Each row is a point. To make a cloud, some directions were put in groups of two or more. Within a group, all points are equally far from the middle, so they leave a hole (a ring in 2 directions, a hollow ball in 3). The other directions are filled evenly. Then the cloud was stretched, turned, moved and blurred a little. Count the holes, and give their numbers of directions, smallest first.

Cloud (20 x 3):
-.01 .34 .44

-.22 .08 -.51

-.22 -.14 -.50

-.71 -.27 -.17

-.59 -.36 .21

-.66 -.17 -.29

.01 -.35 -.29

.28 .14 -.33

-.15 .19 .48

-.48 .43 .11

-.52 -.29 .30

-.24 -.24 -.47

.39 .19 .10

-.11 -.24 -.44

.36 .40 .21

-.71 -.34 -.09

.25 -.15 -.16

-.41 .47 -.18

-.04 .52 .37

-.73 -.26 .03
Holes: 1 (3)

Cloud (28 x 4):
.09 .09 -.09 -.45

-.18 -.44 .38 -.32

-.05 .01 .30 -.08

-.21 .26 .48 -.23

-.07 .32 .20 .22

-.53 -.19 .39 .37

-.11 -.29 .21 -.58

-.68 .31 -.22 -.19

.41 -.19 -.18 -.53

.35 -.57 -.06 -.37

.31 -.14 .69 -.10

-.65 .09 .39 .08

.08 -.02 -.26 .40

.29 .15 -.06 -.59

-.71 .34 -.57 -.34

-.32 .07 .48 -.44

-.25 -.55 -.22 -.15

-.23 -.36 -.37 .07

.17 .21 .39 -.24

-.51 .05 .06 -.19

-.10 .03 -.84 .31

-.04 -.40 .34 -.61

.40 -.43 .58 -.39

.15 .33 .34 .41

.01 .07 -.44 -.04

-.45 .51 .21 -.34

-.38 -.72 -.25 -.67

-.40 .22 -.19 .07
Holes: 0

Cloud (30 x 4):
-.35 -.03 -.45 -.10

.27 -.49 .38 .01

.54 -.43 .04 -.58

.06 -.69 -.07 -.22

.46 .19 .25 -.37

-.37 -.22 .06 .40

-.50 .28 .06 -.12

.60 -.33 .13 -.37

.62 -.53 -.11 -.49

.17 -.50 .38 -.42

-.05 .32 .19 -.55

-.37 -.13 -.17 -.50

.52 -.54 -.03 -.22

-.08 .56 .46 .05

.01 .19 .03 .39

.38 -.05 .20 -.69

.35 -.31 -.02 .22

-.05 .54 .46 .03

.11 -.05 -.38 .27

.08 .19 .80 -.38

-.57 .17 .18 .34

-.27 -.18 -.41 .15

-.71 .14 .39 -.03

-.49 -.02 -.11 .16

.02 .53 .40 -.03

.11 -.44 .43 -.49

.08 .12 .23 -.69

-.19 -.08 -.03 -.70

.19 -.58 .33 -.11

.45 -.07 -.52 .10
Holes: 1 (3)

Cloud (48 x 6):
-.18 -.15 -.15 -.17 .19 .24

-.11 -.37 -.30 .41 .08 -.18

-.38 -.21 .13 -.23 -.01 .22

.13 .16 .01 .08 -.48 -.25

.03 -.10 -.18 -.38 .00 -.18

.24 .15 .35 -.05 .20 .05

-.39 .09 -.22 .33 -.03 -.10

.17 .15 -.32 .15 -.33 .10

-.14 -.69 .08 .36 .31 .07

.26 .41 .07 -.04 -.41 -.32

-.28 .09 .10 .35 .03 .13

-.07 -.10 .09 .07 -.06 .05

-.39 -.23 -.31 .57 .25 .27

.17 .29 .17 -.09 -.38 -.09

-.48 .29 -.49 .00 -.33 -.22

.25 .11 .32 -.58 .03 .04

-.15 .01 .15 -.42 .10 -.13

.48 .15 -.10 -.58 -.24 .15

-.11 .09 .32 .11 .29 -.21

-.54 -.19 -.14 .94 -.04 -.34

-.05 -.18 -.50 .03 -.30 .05

.05 .07 .09 .14 -.13 -.09

-.16 .00 .11 .49 -.28 .09

.07 .00 -.57 .11 .01 -.11

.30 -.14 -.12 -.02 .04 .27

.11 .04 .28 -.48 -.03 .18

-.14 -.01 -.06 -.13 .01 -.36

.19 -.12 -.22 -.59 -.41 .40

-.09 -.02 .14 -.05 .31 -.01

.06 .20 -.44 .20 .05 -.28

-.19 -.14 -.30 -.49 .22 .11

-.27 .09 -.39 -.09 -.55 -.22

.43 -.18 .28 -.02 .42 .35

-.20 -.09 -.06 .18 .12 .23

.10 -.03 -.22 .15 -.16 .26

-.03 .29 -.10 -.18 .40 -.05

-.08 -.24 -.02 -.01 -.31 .07

.45 .32 -.51 -.23 -.10 .05

-.13 -.07 .32 -.03 -.21 -.15

-.06 -.14 .01 -.24 .04 .44

-.24 -.07 -.04 .62 .27 -.32

.15 .39 -.25 .28 -.10 -.15

.16 -.05 -.62 -.10 -.40 .05

.20 -.21 .06 .04 -.10 .13

-.09 .13 -.28 .35 .08 -.12

-.12 -.07 -.11 -.21 .13 -.25

-.22 .09 -.28 .41 -.19 -.28

-.15 .34 .13 .03 .43 -.18
Holes: 0
